Each row of a before or after table is a point. The points were changed in one or more steps. Then noise was added and the rows were shuffled. The steps act on how far a point lies along the listed directions, d1 being the first. Name the steps. A step turns or swaps two directions, mirrors them in a line or flattens them onto one, adds a multiple of one to another, or multiplies one. Angles are multiples of 10 degrees, from the lower direction toward the higher: turns from -170 to 170, lines from 10 to 170 but not 90. Use the fewest steps. Two steps may share a direction if one is a turn and the other turns, adds or multiplies; they go together, in the order done. Otherwise the lowest direction goes first.

Directions:
(1): 24, 51
(2): 51, -24
Before (14 x 2):
0, 3
31, -58
-7, 80
-22, 67
5, -31
59, -23
6, -5
-8, 9
10, 45
-8, 33
-8, 48
-12, 95
20, 69
57, -18
After (14 x 2):
-37, -85
-18, -65
-35, 45
-55, -47
6, -13
-38, 53
-28, -73
-8, -41
-18, -48
-27, -29
9, 25
1, 65
2, 5
-2, -2
Steps: turn d1 and d2 by -150 degrees

Directions:
(1): 57, 25, -44, 27
(2): 12, 51, 58, 20
(3): -33, -13, -7, 72
(4): -45, 56, -34, -14
Before (11 x 4):
-13, -24, 26, -79
28, -45, 37, 52
-32, 20, 33, -42
-15, 22, -33, -61
4, 9, 33, 36
-19, 27, -17, -33
95, 35, 41, 37
-46, -16, -47, 15
-5, -12, -46, -2
-40, -2, -34, -50
-5, -18, -54, -4
After (11 x 4):
-61, 47, -23, 5
-75, 48, 74, 2
1, -41, -12, -17
-17, 29, 15, 33
46, -16, 9, -6
16, -57, -33, 7
45, 30, 0, 12
54, -29, 6, -27
47, 41, -29, -27
-10, -45, -16, -32
52, -31, -26, -17
Steps: turn d1 and d4 by -170 degrees; multiply d3 by 0.7; turn d2 and d3 by 20 degrees

Directions:
(1): 44, -30, 2, 24, -17, -39, 46, 44, 72
(2): -22, -59, -38, -67, 17, -47, 13, 25, -33
(3): 46, -2, 33, -10, -80, -25, 19, -21, -59
(4): 38, -33, 60, -42, 19, 63, -17, 46, -2
(5): 5, 21, 33, -41, 44, -1, 76, -57, 15
Before (9 x 9):
-22, -16, -53, 30, -28, -46, -1, 2, -11
5, -16, -45, 42, 0, -36, -16, 48, 37
-13, 14, 14, 23, -25, 20, -38, 0, -38
11, 7, -41, 34, -34, -38, -19, 48, 9
44, -19, 5, -4, 14, 19, 3, 69, 69
5, 18, 40, 6, -34, 20, -2, -34, -2
-12, 20, 16, -14, 11, 22, -28, -23, -22
9, 8, 36, 5, -11, 47, -27, -19, -56
-8, -28, -44, 0, -43, -67, -10, 47, -2
After (9 x 9):
2, -17, -6, 21, -57, -35, -3, 4, 12
-43, 23, -36, 17, -7, -18, 0, -56, -37
-10, 14, 2, 43, -38, 2, -33, 11, -19
-52, 46, -19, -29, 0, -19, -4, -61, -58
21, 11, 18, 31, -14, 13, -20, 11, 26
-34, 28, -41, -23, 2, -17, -25, -10, -59
28, 0, 14, 56, -44, 5, -17, 9, -8
3, -42, 2, -94, 56, 39, -17, 52, -12
-35, -6, -27, -36, 50, 7, -28, -2, -42
Steps: turn d1 and d2 by 110 degrees; turn d1 and d5 by -60 degrees; add -1 times d3 to d4

Directions:
(1): 22, -85, 43, -43, 22, -63, -21, 33, 9, 24, 1, 47, -24, -42
(2): -34, -11, 9, 37, -28, -68, 50, -19, -21, -42, 42, -60, -45, -46
Before (10 x 14):
-11, -32, 27, -3, -7, -57, 12, -13, -6, -13, 2, 2, -26, -9
42, -54, 34, -45, 42, -31, -44, 26, 15, 52, -16, 63, 8, -11
-4, 3, 8, 10, -9, -19, 11, 0, -6, -5, 19, -13, -25, -28
24, 15, -12, -25, 22, 28, -31, 9, 25, 28, -21, 25, 18, 23
-34, -17, -7, 45, -19, -60, 58, -16, -14, -33, 24, -46, -40, -51
4, -2, -5, -9, -27, -3, -6, 7, -1, 0, -7, 12, -12, -17
-6, -41, 1, -10, -11, -43, 2, 5, 5, 12, 16, -8, -29, -20
4, -8, -4, -17, 1, -3, -2, 6, 14, -7, -21, 5, -9, -7
10, 16, -7, -8, 9, 13, -23, 8, -2, 13, -15, 31, 5, 22
19, -3, -4, -23, 17, 25, -27, 9, 0, 27, -30, 30, 16, 14
After (10 x 14):
25, -27, 11, -36, 25, -20, -28, 20, 23, 28, -8, 29, -6, -8
10, -9, 8, -15, 10, -17, -23, 14, -3, 13, -9, 36, -10, 2
-7, 29, -5, 19, -12, 6, 11, -7, -7, -7, 14, -21, -14, -10
-19, -7, -15, 14, -25, -28, 19, -12, -1, -6, 21, -38, -27, -10
17, -37, 13, -27, 16, -20, -20, 15, -4, 21, -17, 28, -7, -16
-24, 6, 7, 21, -20, -35, 28, -31, -12, -28, 5, -27, -19, 6
0, 2, -7, -4, -30, -3, -2, 3, -4, -6, -4, 6, -13, -18
10, -64, 42, -11, 16, -94, 2, 8, -5, 13, 23, 7, -35, -54
-1, -8, -3, -13, -4, -10, 6, 2, 11, -11, -15, -3, -16, -11
-36, 56, -45, 62, -24, 19, 53, -32, -11, -34, 3, -56, -2, 3
Steps: turn d1 and d2 by 60 degrees
